Every row gives one point. Two turns around zero, p and q, are shown by what they do to some points. Write where each new point lands after one turn and then the other. Backwards means that the second turn is done in reverse. Each puzzle has new turns, and all numbers are rounded.

Turn p:
[41 12  7] -> [35  3 25]
[ 14  27 -33] -> [ 26  33 -15]
[-22   2  82] -> [-53 -19  64]
[  7   2 -44] -> [ 24  14 -35]
[-33 -10  31] -> [-43 -14  11]
[ -7 -33 -43] -> [ 10 -17 -51]
Turn q:
[-25 -50 -65] -> [-18 -60 -59]
[11 51 23] -> [12 54 15]
[-34 -31  24] -> [-41 -23  22]
[27  7 14] -> [25  8 18]
[20 22  3] -> [21 21  3]
Where do these land?
p, then q: [-33 -12 -18] -> [-17  -6 -35]
q, then p backwards: [-10  10  25] -> [-7 21 18]
q, then p: [ 46 -58  14] -> [ 19 -69  23]
q, then p: [ -2  60 -20] -> [20 60 -5]

Turn p:
[ 8 10 41 23 -6 -5] -> [  2  -7  42  15  13 -16]
[ 11 -24  -4 -44 -26 -22] -> [ 22 -16 -14 -39 -31 -20]
[ 10 -26  69 -41   7  36] -> [ 33 -39  50 -46  18  32]
[  8  42 -34  52  -2  43] -> [-5 36 -2 71 -4 34]
[-54 -29 -22  74  -5 -35] -> [-92 -17 -13  35  -7 -29]
[ -8  49 -27 -23  11  17] -> [ 12  57 -15  -5   3  22]
[ 24 -21 -23 -41  21 -33] -> [ 27 -12 -48 -32   9 -23]
Turn q:
[-57 -50 -22  -6 -11 -67] -> [-47 -41 -51  15 -31 -57]
[-30  54 -20  27   8  13] -> [-17  64 -22  -1  13  10]
[ -8 -16   4  13  14 -31] -> [ -9 -16 -13  13  15 -28]
[ 45  23 -48 -42  14  16] -> [ 67  11 -22 -37 -15  20]
[ -1 -34 -18  18   9  15] -> [ -1 -23 -21  24   5  23]
[-19 -16  26 -30  56 -58] -> [-15 -40 -18 -40  39 -58]
[  6 -12  38  34 -41  19] -> [-19   0  50  41  -7  14]
[ 29  39  -3  17 -24  19] -> [26 43 24 13 -7 14]
[ 36  11  42 -31 -26  75] -> [ 17   1  72 -28 -13  63]
Where do these land?
q, then p: [ 29   8 -35 -23 -28  -7] -> [ 38  -1   3  18 -37 -17]
q, then p: [-48  -2  -3 -11  48  38] -> [-17  19 -32 -34   8  57]
p, then q: [ 15 -36  23 -16 -49  53] -> [ -1 -38  57  19 -32  39]
p, then q: [ 42  25 -20  41 -51   1] -> [  8  30  27  71  -5 -20]
p, then q: [  0  29  20  21  63 -49] -> [  2   5 -40 -24  64 -42]
q, then p: [-38 -65 -28  20 -27 -13] -> [-63 -26 -18  27 -46   3]
p, then q: [-30   8   7 -30  26 -36] -> [  1   2 -22 -53  -1 -24]
p, then q: [-12  13  60 -32 -20   3] -> [ -2 -19  56 -41   4 -15]
p, then q backwards: [ 42  20 -23  30  38  11] -> [ 24  -6 -25  58  24  -2]

Turn p:
[ -7 -18 -31 -34  20  -8  26  -3   0] -> [ 21  -3 -41 -17  16 -10  22  13  14]
[ 52 -24  -8 -15  51 -27 -50 -20 -12] -> [ 41  35 -14  -7  16 -60 -52  -8 -16]
[ 13   4 -36  43 -56  43  16  40  23] -> [ 27 -10  21  55 -38  65  20  20   4]
[ 14 -19  -3 -28  26 -57 -30 -21 -50] -> [  0  11 -21  -9  12 -87 -11   5 -24]
[ 16   4  35  14  19  -8  14 -22 -21] -> [ -6  13  22 -20  21 -12   6 -25 -30]
[-26  -4 -10  -2  18 -26  23  55  26] -> [ -2 -17  -1  -8  33  18   3  62  19]
[-53  14  -1  19 -12  45   7  -1   0] -> [-42 -17 -19  18  -5  50   8 -16   1]
[ -9 -18  36   3 -28  13 -12 -33   8] -> [-11 -28  20   2  -9  -6  -6 -49  10]
[ 11  26  39 -20 -11  18  -7   1  -9] -> [-16   0  17 -35 -32   5 -10 -13 -13]
[-12  35 -21  19 -27   6  13   3  36] -> [-13  18  15  21 -14  35  19  11  37]
Turn q:
[-27 -22  29  51 -29 -53  25  10 -12] -> [-11 -34  39  59  20 -48 -11   7   3]
[ 37  -2  13 -16  21  23 -21   7 -13] -> [ 24   5   1 -14 -12  45 -12   3 -17]
[ 21 -36 -11   2 -34 -19  17 -32  -2] -> [ 42 -13  12   0  -5 -44  13 -21  -9]
[-14  42   3  32  17  22  27  19  41] -> [-23  22 -16  28  23  21  31  26  43]
[  9  13 -11  -6 -14 -18  14 -35 -33] -> [  7  26   5   2   5 -29   5 -19 -38]
[ 25  15 -19 -10 -23 -44 -17 -28  14] -> [ 23  40  11 -11 -13 -40 -22 -15  11]
[-60   0  51  39  13 -19  31  -6  36] -> [-36 -27  18  35  72 -10   3  -2  42]
[  5  -8  -5 -53  -1  26 -12  32 -14] -> [-14 -12   9 -41 -39  31   8   2 -15]
[ 12   3 -42 -24  47  22 -20  14   2] -> [  3  11 -40 -45 -13  24  -7  35  -8]
[ -8  -6  -8 -14   5  59 -44  17 -19] -> [-14 -20 -39 -13 -35  49  -9 -15 -14]
Where do these land?
p, then q: [ 24   9  -9 -20  18 -13  50 -17  19] -> [  9  37  23 -31  12  14  35  17   4]
p, then q: [ -2  -4  17 -30 -20 -13 -14  33  15] -> [  1 -31  27 -13 -27   1 -12  -3  23]
q, then p: [ 13 -23 -43   0  -9   6  -8 -15 -68] -> [  3  -1 -14  30 -29 -50  33  11 -44]
p, then q: [ -6  97  15   8 -13 -14 -24 -17  25] -> [-76  26  12  15   8  13   5 -46  49]
p, then q: [  2 -23  19   8  37 -12 -23  23 -22] -> [ -5  -9  -3 -10  -7   9 -49  18 -31]
p, then q backwards: [-47   4  11  -1   2 -19  92 -21  27] -> [-33   1  24 -28  20  45  69  -8  52]
q, then p backwards: [ 25 -25 -38  12  -8 -20   6  68 -41] -> [ 19   6 -13 -14 -46 -13 -22  68 -38]
q, then p: [-17  -1 -37 -12 -10   2 -10 -17  22] -> [  4   9 -14   1  -5 -20  17  13  40]
p, then q backwards: [  7 -16  19  16  -7 -17 -16   1  28] -> [  1 -12  31   7  -6 -30  -5   2  13]
p, then q: [ 13  -2   8   9  52  53 -11 -13 -37] -> [ -1  29 -44 -13 -13   5 -15 -21 -61]
q, then p: [  6 -23  17  -9 -18  16 -21 -20  12] -> [ 24   3  -1   0  -6 -12  -2 -39  13]
p, then q backwards: [-18   8  20  19 -23  31 -23  -6  19] -> [-14   6  36  -2 -21  12 -32  19  -3]
